Each point is reached from the start by the listed moves, each made 0, 1 or 2 times, or once backwards (-1), plus a little noise. Is the number of moves made odd or even? Then give how often each move was made.
In the rows, zero is written as 128.

Moves:
(1): [142 127 144 125 126]
(2): [144 127 117 114 135]
(3): [150 143 137 137 146]
Start: [130 123 130 130 130]
Points:
[175 119 150 109 133] -> odd (2, 1, 0)
[234 148 158 116 176] -> even (2, 2, 2)
[121 139 136 156 144] -> odd (-1, -1, 1)
[107 109 119 123 113] -> odd (0, 0, -1)
[184 153 190 154 154] -> odd (2, -1, 2)

Moves:
(1): [141 129 128 128 128 126 135 127 120 131 122]
(2): [136 136 126 125 136 130 129 132 129 128 127]
(3): [124 133 131 127 117 126 127 139 122 120 132]
(4): [126 124 118 117 124 136 130 111 134 123 128]
(5): [119 137 128 145 133 124 134 114 134 130 123]
(6): [128 116 125 120 132 138 138 137 125 118 129]
(7): [125 128 126 142 117 132 124 140 122 132 145]
(8): [136 133 133 148 121 122 120 158 124 132 120]
Start: [125 129 114 128 118 131 138 129 127 120 126]
Points:
[124 130  93 111  99 147 124 116 121 128 171] -> odd (0, 1, 0, 1, -1, -1, 2, -1)
[141 145 124 111 137 124 180 124 105  99 110] -> even (2, 1, 2, -1, 1, 1, -1, -1)
[136 117 116 146  95 150 128 249 105  98 144] -> odd (-1, 1, 1, 0, -1, 2, 1, 2)

Moves:
(1): [134 123 127 129 137 119 127 120 149 112 112 128 119]
(2): [138 149 130 107 127 126 114 147 115 120 135 105 130]
(3): [142 151 127 111 137 126 134 128 124 138 143 126 132]
(4): [128 122 140 135 130 133 120 137 135 125 139 128 119]
(5): [138 133 119 131 146 136 131 137 129 128 120 125 126]
(6): [139 116 129 140 115 129 127 125 141 127 116 123 117]
(7): [110 108 129 128 125 119 129 137 120 138 134 129 109]
(8): [109 125 148 138 124 114 126 144 134 143 124 131 129]
(9): [122 145 123 148 121 139 138 103 134 120 131 118 120]
(10): [137 129 133 123 136 130 117 121 117 136 115 133 118]
(11): [107 126 130 122 131 134 117 125 127 140 153 118 150]
Start: [122 115 133 120 137 132 136 122 140 126 121 120 111]
Points:
[119 104 139 161 178 123 151 169 177  94  84 130  86] -> odd (1, 0, -1, 1, 2, -1, 0, 1, 0, -1, -1)
[ 48  15 180 138  99  55 122 169 157 157  77 140  70] -> even (1, 0, -1, -1, -1, 1, 2, 2, -1, 0, 0)
[167  92 112 146 101 124 149  54 162  98  52 119  30] -> even (1, 0, 0, -1, -1, 2, 1, -1, 1, 1, -1)
[134 154 174  62 157  98  85 207 157 169 154  54 143] -> odd (1, 2, 2, 0, 1, 2, 0, 2, -1, 0, 2)
[118 180 116  89 153 162 135 117 127 107 213  74 145] -> even (0, 1, 1, 1, 0, -1, 0, -1, 1, -1, 1)
[ 89 127 151 209  85 166 153  99 183 111 132  95 112] -> odd (-1, 0, -1, 1, 0, 1, -1, 1, 2, -1, 0)
[144 131 122  57 116 137 103 147  75 161 161  58  87] -> even (-1, 2, 1, -1, 0, 2, 2, -1, 0, 1, 1)

Moves:
(1): [126 122 154 128 120 137 132 132 133 133 127 123 125 130 130 130 117 150]
(2): [142 131 125 111 125 126 119 134 131 119 132 119 121 137 106 129 127 120]
(3): [116 120 140 133 133 125 120 132 128 133 128 133 128 126 121 122 120 129]
(4): [131 131 131 116 124 132 128 122 126 122 118 136 138 128 125 130 125 127]
(5): [133 133 126 124 127 125 122 140 140 123 124 128 136 123 130 120 126 117]
(6): [124 134 132 144 131 142 128 133 134 107 118 143 127 142 124 120 119 136]
(7): [130 130 122 132 135 136 117 116 126 122 144 132 116 120 128 127 131 116]
(8): [115 114 139 130 126 124 118 126 129 116 118 121 141 134 131 123 144 124]
(9): [135 140 128 135 118 133 123 143 125 132 118 122 129 127 119 131 116 142]
(10): [116 142 129 131 134 125 135 127 134 133 135 139 136 120 128 129 144 125]
(11): [131 123 128 121 118 126 130 119 129 138 140 124 140 141 130 136 126 120]
(12): [119 130 120 124 139 119 129 131 136 121 126 126 127 106 126 142 125 137]
(13): [132 116 127 133 109 122 119 125 128 142 122 130 125 131 126 134 139 121]
(14): [118 113 128 118 111 125 135 117 129 131 132 119 132 134 120 121 120 121]
(15): [128 122 150 136 136 116 142 125 122 120 121 130 146 125 139 139 143 106]
(16): [139 117 134 143 127 111 128 146 124 118 137 133 135 123 135 129 148 127]
(17): [140 130 126 138 144 124 134 129 144 142 150 120 149 128 126 110 142 125]
(18): [125 116 122 124 130 133 123 133 127 135 136 122 124 121 118 126 137 116]
Start: [134 111 146 121 137 120 124 131 125 140 138 112 127 134 143 134 135 131]
Points:
[146 152 103 147 216  78 144 140 161 120 216 138 143  84 167 116 173  99] -> even (-1, 0, 0, -1, 1, 0, 1, -1, -1, 1, 0, 1, -1, 0, 0, 1, 1, -1)
[132  72 193 137 152 128  68 130 121  38 147 158 156 203 132 115 139 152] -> odd (0, 1, 2, 2, -1, 2, 1, 2, -1, -1, 2, 0, -1, -1, -1, 2, 0, -1)
[ 38   7 194  45  96  36 125  68 128 137  84  88 222 128 141 185 154  20] -> odd (-1, 0, 2, 1, 1, -1, -1, 2, -1, 0, 2, 2, 1, 2, 2, -1, -1, 0)
